Each row is a point. A path goes straight from each point to the next, and from the last back to the first. The post is the endless flat space through its rows: a point in 2 columns, a line in 3, a plane in 4, and so on, so that a path can go around it. Count how often the path circles the post. Going back the other way cancels.

Post (1 x 2):
[[ 31 -14]]
Path, 7 rows:
[[  0 -88]
 [ 30 -79]
 [-13 -29]
 [-10   5]
 [ 29  12]
 [ 80  11]
 [ 47 -28]]
Times around: 1

Post (8 x 9):
[[  3  34 -48  29 -32  59 -16   5 -75]
 [ -9  10 -50  51  12  45  23 -30  -2]
 [-38  -2 -74  29 -36 -12  20  59  -6]
 [ 12  10  50 -29 -25 -11 -17 -17  -3]
 [ -4  15  62  42   3 -42 -54  60   1]
 [  6 -51 -50  -3  59 -95  -9  -1 -29]
 [ -8  58  38 -69  -3  42 -52  30  20]
 [-25  84   8  -8   1  89  37  22 -35]]
Path:
[[ 20  30  44  43 -28  -9   1  20   0]
 [ 28 -26   8  -9 -60  20 -10  12   0]
 [ -7  15  15 -18  34  57 -21  23  -8]
 [-41  -6  72 -19 -25  34 -24 -14 -13]
 [-30  13   0  34  34  -7   2 -18   7]
 [-21  81  -8 -21   9 -47   5  48  -9]
 [  1  55  21  20 -71   6 -26  74 -10]
 [  5  57 -35 -37  -7   8  20  37 -19]
 [ 14  51  35  24  16  20 -36 -30 -15]
 [-39  45  17  28 -67  44 -15 -22 -42]
 [-27  13  15   2 -39  50 -11   5 -27]
 [ -2  -9 -44  44  -4  82  -1  14 -15]
 [ -8 -13 -15 -12  34 -40 -26  63 -32]
 [-34 -16 -15   6   7  -5 -32  18  47]
 [-20  23  21 -13 -23   1 -35 -37 -45]
 [  0  45   1 -23 -12 -29 -10 -31 -66]
 [-27  40  -3  23   0  -9 -53  22 -16]
 [-62  48  25 -19  18  25 -12  31 -21]
 [-14 -21  -3 -47  10  31 -26  13 -20]
 [ 44 -70 -28  45  25   0 -16  19 -49]
 [ 13  33  -3   9 -29  64 -26  77  20]
 [-21 -67 -41  -5 -12  43  44  13  57]
 [-63 -10 -29   0  63  30 -17   3   3]
 [-59 -19 -21  37  12 -28  40 -20 -24]
 [-17  -8   1  86  65  45 -44  21  -5]
 [ 34 -16  55  27  32  -5  39   7 -15]
 [ 18  -2  -4  -2 -13 -43 -49  56  20]]
Times around: 0
